Each wall is flat, endless, passes through zero and stands at right angles to its row. A trip goes straight from one point to another. List the walls that it crosses, first one first.
In the rows, 128 means zero.

Walls:
(1): [ 61 158]
(2): [173 109]
(3): [124 155]
(4): [104 129]
(5): [178 120]
(6): [120 176]
Trips:
[136 115] to [176 146] -> 3, 6
[ 89 201] to [128 188] -> none
[137 101] to [160  50] -> none
[172 153] to [182 144] -> none

Walls:
(1): [108 102 142 159 101  43  99  66 172]
(2): [133  82 101 114 191 165  73  90 176]
(3): [133 140 142 135 108 129 141 156 133]
(4): [136  71 187 155  95 142 176 201  66]
(5): [169 131 135 145 111 201  98 129 112]
(6): [147 131 179 110 142  90 114 110  96]
(7): [ 86 139 196 108 134 188 196 146 111]
(8): [190 205 122 190 164 142  99 147 110]
Trips:
[134 199 100 207 161 102  25 146  85] to [136  47 149 148 109 168 102 149 136] -> 4, 6, 3, 8, 1, 7
[152  76 112  86 146  66  66 127 138] to [148 135  81  89  91 134 172  93 166] -> 6
[163  91 119  91 136 104  91 111 133] to [215 138 127 109 122 144 166 176 115] -> 5, 1, 8, 4, 3, 2, 7
[ 81 146  97  94 148 128 179 114 122] to [158  79 187  78  98 116 144 179  72] -> 4, 6, 3, 5
[ 76  87 153 131 104  89 143 133 145] to [185 160 144  99 109 171 177 127 106] -> 1, 5, 8
[149 134 112 142  67 140  97 148 120] to [ 78 113 126 112 143 156 101 116 115] -> 8, 2, 3, 4, 7
[109 190 164 154 192 137 158 149 152] to [137 115 166 207 124 240 165 144 123] -> 6, 4, 5

Walls:
(1): [174 130 107  66 154 164  71  83 128 134 120 120 119 162 185 119 102 136
 112 159]
(2): [131 144  36 139 131 110  73 160 125  87  99 126  76 151 111 141  81 134
 115  96]
(3): [ 88  82  89 128 141 156 140  98 177 168 148 131 164  70 152 153 182 206
 211 168]
(4): [121 150 112 109 165 137 127 102 142 171 168 183 192 110  62 134 116  87
 109 116]
(5): [153 119  81 136 225 114 136 216 149 101 118 115  60  88  72 103 101  75
 142 157]
(6): [178 133 111  99 198  95 188  83  70 147 156  72 127 134 120 102 113  77
  82 180]
(7): [141 174 114 174 140 169  73 173 128 119 138 140 135  81 180 199 148 140
 136  92]
(8): [131 111 206 116 114 165 155 121 117 182 111 132 115 134  84 106 135 138
 122 120]
Trips:
[125  85 134 173 167 172 146 123 146 118 151 111 127 151 132 144  66 129
 191  47] to [114  83  94 218 117 110  83 184 159 144 150 102  67  84 159 115 138 141
  90 176] -> 8
[165 209 142  77  91 161  99 127 137 205 106 170  76 137  78  87 153 101
  94  90] to [ 70 120  95 129 132 173 125 137  93 153 171 139 115 100 129 181 138  77
 131 186] -> 7, 5, 6, 2, 3, 1, 8

Walls:
(1): [178 159 135 174  94 178 121 141  75 194 183  86 108 142  97 164 182  77
 142 153 140 157 121 152 114 111 114 137 160 129 168 122  88  95 134 117
 142 178 114 102 202  82 134 110 131 186 102 143]
(2): [218  96 147  40 134 101 109 135 136 122 189 186 156 165 133 134 101 137
 129 159  93  98 144 187 175 124 132 120 154 155 118 119 102 106 125 151
  98 145 120 152 168 108 104  88 143 141 150 155]
(3): [ 88 101 147 130 104  85 141  59 149 117 203  84 113 125 161 132 155 127
 157 156 104 148 152 119 100 112 123 164 249  57 174 130 138 126  85 110
 141 157 130 192 128  74 153  68 184 114 106 116]
(4): [140 145 132 136 132 136 125  93 155 122 146  92 132 139 166 173 144 143
  95 138 178 165 113  58 203 131  91 153 142 155 226  65 106 159  93 147
 105 166 145 141 170 129 109 130 104 156 110 153]
(5): [128 126 133  81 176 141 136 144  74 193 100 109 114 119 139  94 139  99
  76  76  99 112 184 116 191  89  93 161 110 124 149 146 177 121 139 158
 113  64  84 185  88 148 162 172 163 134 124 117]
(6): [ 91 167 127 102  53 101 169 103 148 163 120 156 104  97 114 101 141 188
 123 121 101 162  95 178 120 132  86 129 114  99 131  85 147 151 157 131
 119 114 144 123  89 191 165 172 123 165 117 160]
(7): [129 187 177 139 158 174 116 155 121 142 136 131 159 196 204 155 116 133
 132 111 198 165 141 107  77 103 110 178 143 163 213 139 104 132  77 119
 138 118  97  55 142 145  28 131 116 147 128 179]
Trips:
[151 150  86 128 109 135  93 115 142 207 154  72 124 129 164  90 141 156
 129 137 126 136 107  97 134 153 162  67 115 122 171 107 122 130 135 181
 121 143  95 125 123 148 121 141 200 207 104 182] to [152 112 150 121 150  92 149 113 164 120 165 135 130 191 187 121 161  94
 111  96 149 104 109  77 122 181 179 144  96  98 121 131  84 114 158 177
 138  70 138 141 106 106  90 141 197 123 133  76] -> 6, 1, 4
[177 170 142  86 133  83 135 145  81 120 159 115 123  95 153 126  15 140
 152 131 153 144  70 119  84  87 156 121 202 144 105  79 100  67 105 150
 132 159  86 114 101  85  90 117 155 180 100 117] to [211 111 158  97 141  66 147 116  77  92 166 101 144 119 184 118 109 156
 106 172 177 128 106 117 100 115  87 145 103  41 117 121  90 117 134  73
 141 151 138  93 120 124 107 146 109 109 144 129] -> 4
[132 149  64 100 150 102 151 211  97 160  90 123 138 183 113 145  88 158
 132  70 120 117 181 161 116 173 126 120 132 138 108 124  94 141 126 129
 150 183 159 150 133 173 141 134 164 211 138  82] to [107  88  49  72 168  93  46 133 126 108 138 112 207 151 132 125 133  59
 145 132 115  97 139 165 103 148 146 162 120  68 171  83 165 146 129 110
  95 114 197 109 158 169 204 150 173 141 119 158] -> 1, 3
[ 68 135 133 110 162  95 102 162 134 150 166 125 137 126 119 178 133 143
 150  99  91 118 161 150 134  74 160 117 115 127 113 141 123 184 184 111
  98 136 135 122 126  57 105 156 178  79 171 180] to [125  79 135  98 172  77  53 147 118 184 117 164  76 112 184  94 132 167
 177  35 160 137 120 131  84 131 105 111 142 118  92 158  81 158  87 160
 137 104 124 149 179  83 122 142 124 101 171  60] -> 7

Walls:
(1): [126 142 103 134 200 121  50 141 136 149 111 201  85 129  88 117 130 134
  83 135 111  83  97  93 129  95  67  96 128 137 138  40 158 106 128  86
 175 197 228 142 137 159 147 121 131 149 112 149]
(2): [138 122 103 152 122 127 160 109 149 115 112 168 148 140 169 137  97 117
 102 133 159  75 163 138 167 110 136 103  90 124  78 121 157 120 130  66
 109 180  88  87 142 130 201 162  97 117 117 165]
(3): [159 114 145 121 103  42 143 162 101 131 157 146 159 128 157 207 129 131
 120 158 159 166 127 144 114 105  39 128 126 139 119 163 203 136 135 147
 112 191 166 202 177 152 107 118 113 110 179 118]
(4): [104  89 108 187 130 133  73  87 116  85  99 144 175 111 107  94 185  50
  98 154  96 136  80 113 150 103 104 125 141 138 156 163 118  92  98  83
 161 140 153 106 166  85 134 179  80 153 146 157]
(5): [ 53  95 114  92 133 107 177 101 169  94 141 173  85  97 125 144 176 121
 102 129 123 120 123  89 162 174 143 115 152 170  73 119 118 121 162  18
  77 146 109 117 127 137 138 172  96 185 120  71]
(6): [145  94 119 127 106  46 117  75 163 110 193 112  96 128 113 159  78 163
 135 134  69 107  94 162 130 116  72 182  66 202 179 128  95 164 156  80
 140 165  84 156  81  94  66 119 144 158 119 144]
Trips:
[151 110  98  94 127 115  51 140 103 150 102 169 194 133  97 114  76 117
  60  87 146  92 131 150 108 151 189 117 159 178 138 183  85 108  22 105
 141 190  67 233 138 208 145 110 104 108 131 132] to [ 87 107 177  87 112 143  72 196 132  96 145  50 137 110 185 192 130 124
  89 187 114 131 114  39  41  97  90 188 211 112 133 144 108 103 143  86
 139 124 175 153 131 103 170 114  92 175  91 207] -> 2, 5
[108 104 120 150  76 144  95 154  90 121 173  87  86 145 151  96 180 178
  80  75 156 106 107 131 166  92 149 162 130 124 107 108  90  98 132 121
 137 150 132 107 104 129 167 115 123 100 131 120] to [ 68 140 110 110 129 134  82 219 166  67  97 140  99 118 117 121 211 115
 125 146  93 197 159 110 190 148 197 124 137 150 133 112 148 103 144  98
 186 138 124 154 124  99 159  81 166 158 153 144] -> 2
[ 89 153 118 154 144  94 121  78 116 104 102  60  68 121  99 149 150 147
  99 164  84 175 103 172 150 188 110  77 110  73 106 123 191  73  60  53
 205  98 183  45 144 146 113  73  96 127 163 169] to [122 175 124 145 130  78 135 175 169 169 151 133 141 133 127 158 141  88
 172 147 135 157 131 200 137  75 158 134 146 129 137  87  61 182 118 140
 110  46 101 131  98 155 118 163  71 208  76  82] -> 6, 1, 4
[157 162  66 112 122 173 167 191 140 113 187  89 152 113 109 142 115 119
  96  60 126  59 145  82 147 171 135 136  54 216 107  77 126 138 134 116
 124 117 188 111 171  77  70  90 128 118 147 132] to [ 51 126  79  83 139 162 196  80 173  99 167 108 185 131 187 221 116 164
 134 143 122 108  31  97 112  80 127 149 133 107 102  88 167 113 141 154
 117 129 188 137 119 110  43 117  53  98 101 154] -> 3, 2
[ 91 157 197 144  95 151 131 143 125 185 140 125 128 170  75  99 120  73
 113 115  95 190 182 118 188  93 142 126 139 148  70 162  92 141 127  46
 146 148 183 116 139 116 118 155  60 106 147 129] to [149  91 135 159 155 170  78 189 163 127 167 117  85 101  87 105  99  80
  95 155 141  87 130 144 116 178 107  79 172 142 145 149 143 137 143 161
 146 112 164 167 182 111 129 194 147 126 130  86] -> 2, 3, 5

Walls:
(1): [114  64 118 107 188 115 129  96 158 184 145 151  95 145 100 168 114 125
 101  83  69 113 121 139 126  91 169 138 167 121 178  81  85 148 113 137
 110  50 170 172 150  58 137 104 143 118 166 122]
(2): [112  76  79 192 154 140 165 154 132 158 113  79 132 118 186 103  56 131
 123 144  64 122 144 150 124 117 131 116 135 175  84 151 150 178 138  90
 142 168  89  79  76  83  48 172 123 148  94  81]
(3): [168  97  66 153 222 165 130 145  94 122 158 125 133 140 159 164 154 155
 119 138 105 156 134  74  76  98 105 102 136 139  90 160 132  92 169 189
 125 118 130 127 106  96 121 125 107  86 199  82]
(4): [133 117 160 129 196 189  62 129 145  61 162 136 134 117  63 134 148 125
 118  86 125 219  72 129 124 170 152 126 115  76 153 109 137 185  84 118
 114 187 136 100  70 155  81 126 121  89 137 156]
(5): [146 128 140  81 156 168 117 166 164 168  95 140 144 115 108 120 116 135
 147 119 126 164 153  90 143 132 144  79  85 182 104 169 170 168 146 161
  86 119 147 133 147 225 134 172 116 116 150 136]
(6): [117 111 146 162 249 123 151 148 197 105 139 150 173 119 161 125 119 102
 174 139 160  77 157 109 113 143 143  98 126 144 163 174 132 140 142  84
 172 138 189  98 113 143 101 166  94 174 183 200]
Trips:
[151 126 143 169 102 123 146 157  89 149 169 177 192 159  85 158 110  85
 153 113  58 114 160 179  89 146  94  75 164 160 190  84 125 127  71 184
 163 118 125 127  82 144 152 109 102 135 131 125] to [116 127  91 152 145  88 102  89 105  53 128 145  94 205 177 104 160  96
 117 164 106 135 135 144 107 122  87 112 134 122 104  81  95  71 150  89
 150 128  85 110 129 111 126 210  58  71 114 176] -> 4, 2, 1
[143 180 157  91 165 131 143 150 122  74 165 145 145  92 138 135 177 122
 177 140 117 105  70 119 126  79 109 152  57  42 165 178  56 114 145 129
 100 150  95 133 187 113 133 148 139 107  82 101] to [142 122 107  96 130 110 156 163 124 179 175 126 129 190 144 120  57  98
 150 154 101 126 177 132 111  69 202 116  80  79 105 143  96  40 156 154
 174  86 147  66 107 169  75 102  93 174 105 158] -> 6, 4, 2, 5, 1
[132  66  92 157 143 107 117 141 105 185 158 125 188 116 205 176  83 125
  98  72 149  46 137  56 105 178 137 141 106  86 142  89 147 137 121 131
 169 117 114 173 110  85 144 114 116 132 139 138] to [ 97 130 107 113 164 103 100  78  84 169 163 122 110 123 118 199 111 145
 117 129 135 138 137  79  81 113 138 171 180 104  64 158 134 154 144 183
 133 113 117 170 115 123 125 153 133 143 103  76] -> 6
[119 100 141 112 126 108 112 145 138  71 106 107 127 122 225 124 153 101
 147 134 162 174 146 186 202  79 113 109 144  77 161 152  77 139 156 103
  66  83 164 154 139 137 171 139 105 103 111 169] to [115  89  86 173 166 119 174 131 139 158 105 171 137 140 143 137 130  78
 151 137  61 129 172 223 101  83 160  55 111 118  93 127 166  95 167 139
 143 155 170 178 138  77 104 132 159 168 144 156] -> 2, 3
[142  97 111 133 121 121 176  91 156 159 122 192  97 110 199 109 126 193
 160 101 113  90 131 137 122 105 126  92 114 134 145 120 175 144 134 165
 107 139 177 102 110 125 141 153 123 115 155 129] to [113  89 108 147 180 166 162 114 164  28 142 120 155 150  80 124 120 109
 126 145 131  88 130 164 115 159 197 121 115 139 123 138 193 142 146  89
  47 100 127 158 159 145 161 122 138 123  62  58] -> 4, 3
[186  96 148 126 130 173 190 148 148  86 103 125 129 167 127 138 183 119
 175 147 120 132 179 138 110  98  95 133  80 159 132 111  69 160 157 121
 128 154 120 123  72 167 181 120  86 199  68  98] to [ 61 144  86 123 173  78 154  85  87 125 152 166 123 190  44 212 154  80
  89 163  92 162 115  93 108  61 116 128 152 169 127  77 159 158  91 165
 130 110 159 104  61 120 178  65  65  85 166 157] -> 2, 4, 1, 5, 6
[110 150 147 115 194 149 160 139  90  84 160 162  59 109 135  57 155 154
 142 131 103 163 132 110  71  78 117 139 119 123 182 145 188  35 123 142
  94 130 205 100 116  86  70 165 248 113  93 170] to [139 168 143  76 180 213 106 115 151 159 127 156 116 161 148 159 120 177
 239 126 204  93 144  50 147  75  66 151 141 138 160 155  90 165 135 152
 101 151 152 168  75 222  72  76 154 130  82 144] -> 5, 1
